Each row of a before or after table is a point. The points were changed in one or more steps. Then noise was added and the rows were shuffled. The steps act on columns, c1 being the first. Name the steps. A step turns or swaps two columns, mirrors them in a line or flattens them onto one, adds a multiple of one to another, or multiplies or shifts one. Angles are multiples of 10 degrees, from the lower column toward the higher: turns from -170 to 170, lines from 10 to 170 but not 90. Use the fewest steps. Two steps may share a column if one is a turn and the other turns, adds or multiplies; they go together, in the order done. Otherwise the lowest column goes first.
(in the rows, 128 means zero)

Before, 8 rows:
[[102 110 111]
 [160 154 178]
 [108 106 115]
 [138 184 157]
 [149 192 152]
 [104 122 106]
 [ 68 122 148]
 [ 22 102 140]]
After (8 x 3):
[[ 18  52 139]
 [104 100 103]
 [161 170 193]
 [155 206 160]
 [139 191 165]
 [103 107 100]
 [ 65  90 156]
 [105  96 112]]
Steps: add 0.5 times c1 to c2; multiply c3 by 1.3

Before:
[[125 142 124  24 100 161]
 [245 137  93  82 148 131]
 [130  99 119  98 132  80]
 [201 109  73 138 110 146]
 [210 154  50  78 158  97]
 [169  97  81 107 191 120]
 [191 108  47  87 210  92]
 [ 85 141 138  83 128 133]
 [114 181 187 144 130 105]
 [135 137 172  88 109 118]
 [106 140 121  92 128  94]
 [214 156 109 131  91 162]]
After:
[[246 134 130  92 163 164]
 [136 139 120  87 126  83]
 [211 157  98  92 175 211]
 [190 109  94 117 219 208]
 [200 108 146 133 108 182]
 [132 100  83 103 143 138]
 [168  97 123 130 194 175]
 [108 141  94  98 144 135]
 [116 181 107 145 126  69]
 [ 86 143 133  86 140 118]
 [124 143 160  20 140 134]
 [214 155 162 118  94 150]]
Steps: turn c3 and c6 by -90 degrees; turn c4 and c5 by -20 degrees

Before, 9 rows:
[[ 75 153 167 143 160  22  88 126 146 156 143]
 [111 142 173 124 154 136  83 249 126 138 125]
 [143  82  99 165 163 122 129 106 136 157 130]
 [ 58 131 162 181  99 107  93 157 120 132 142]
 [111 125 162 175 114 140 188 110 111 130  41]
 [ 82 104  97 151 135 159 173 121 134 149 122]
 [127  44 153  97 133 137 100  98 140 107 146]
 [107 154  55 170  66 134 121  95 149  84 140]
 [127 123 161 159 164 168 144 101 145 137  95]]
After:
[[109 141 109 121 154 135  80 244 124 143 170]
 [112 124 181 175 112 135 194 108 108 129 201]
 [ 84 101 146 151 130 161 175 120 136 150 105]
 [126  42  99  93 133 135  99  96 138 107 143]
 [110 155 156 169  64 141 120  99 148  85  58]
 [143  76 144 163 163 121 125 104 136 157 100]
 [ 52 132  98 183  93 110  92 156 120 131 151]
 [126 123 142 156 164 166 140 102 143 133 172]
 [ 76 151  95 139 159  23  91 125 145 152 155]]
Steps: turn c3 and c11 by 120 degrees
